Each point is reached from the start by the listed moves, each made 0, 1 or 2 times, or once backwards (-1), plus a little noise. Say if it took an odd or an even number of moves. Then give how often each move was made.
(in the rows, 128 means zero)

Moves:
(1): [149 175 130]
(2): [107 135 123]
(3): [125 123 170]
Start: [133 133 114]
Points:
[ 86 136 189] -> even (0, 2, 2)
[ 92 146 105] -> even (0, 2, 0)
[137  84  76] -> odd (-1, -1, -1)
[169 217 202] -> even (2, 0, 2)

Moves:
(1): [158 138 119 111 131 128 138 125 134 142 137 114 110 130 132]
(2): [136 153 112 134 131 128 127 125 123 142 134 134 158 132 143]
(3): [154 129 140 116 135 122 138 108 143 119 137 143 141 149 162]
(4): [138 152 148 138 140 140 121 114 123 131 136 106 154 120 115]
(5): [124 132 117 124 161 118 121 131 149 121 132 138 125 154 123]
(6): [140 128 116 128 128 143 141 122 139 112 114 130 146 128 127]
(7): [116 132 123 153 133 117 144 110 138 121 136 121 117 132 125]
(8): [116 140 132 139 130 125 137 166 132 124 134 130 132 112 129]
(9): [131 125 126 126 134 128 112 114 150 134 130 123 125 115 128]
(10): [129 122 140 140 139 125 128 122 128 158 110 113 130 117 120]
(11): [117 118 136 113 122 144 139 119 133 143 137 141 115 126 117]
(12): [147 111 126 134 116 128 127 128 139 122 141 144 127 163 134]
Start: [122 108 120 142 118 146 114 118 132 139 156 127 146 124 148]
Points:
[142  92 127 142 193  95 162  26 202  75 182 165 114 249 182] -> odd (0, -1, 2, 0, 2, 0, 2, -1, -1, 0, 0, 0)
[ 38 107  98 189 129 144 117 182 190  96 204 173 126 131 106] -> even (-1, 0, -1, 0, 1, 0, 1, 2, 1, -1, 1, 1)
[228 210 155  91 139 160 142 129 156 187 191  92 213  55 232] -> even (2, 1, 2, 1, -1, 0, -1, 2, 1, 0, 0, -1)
[129  86  62 174  84 127 123  35 184  82 155 116 120 117 177] -> even (0, 0, 0, -1, -1, 1, 2, -1, 2, -1, -1, 0)
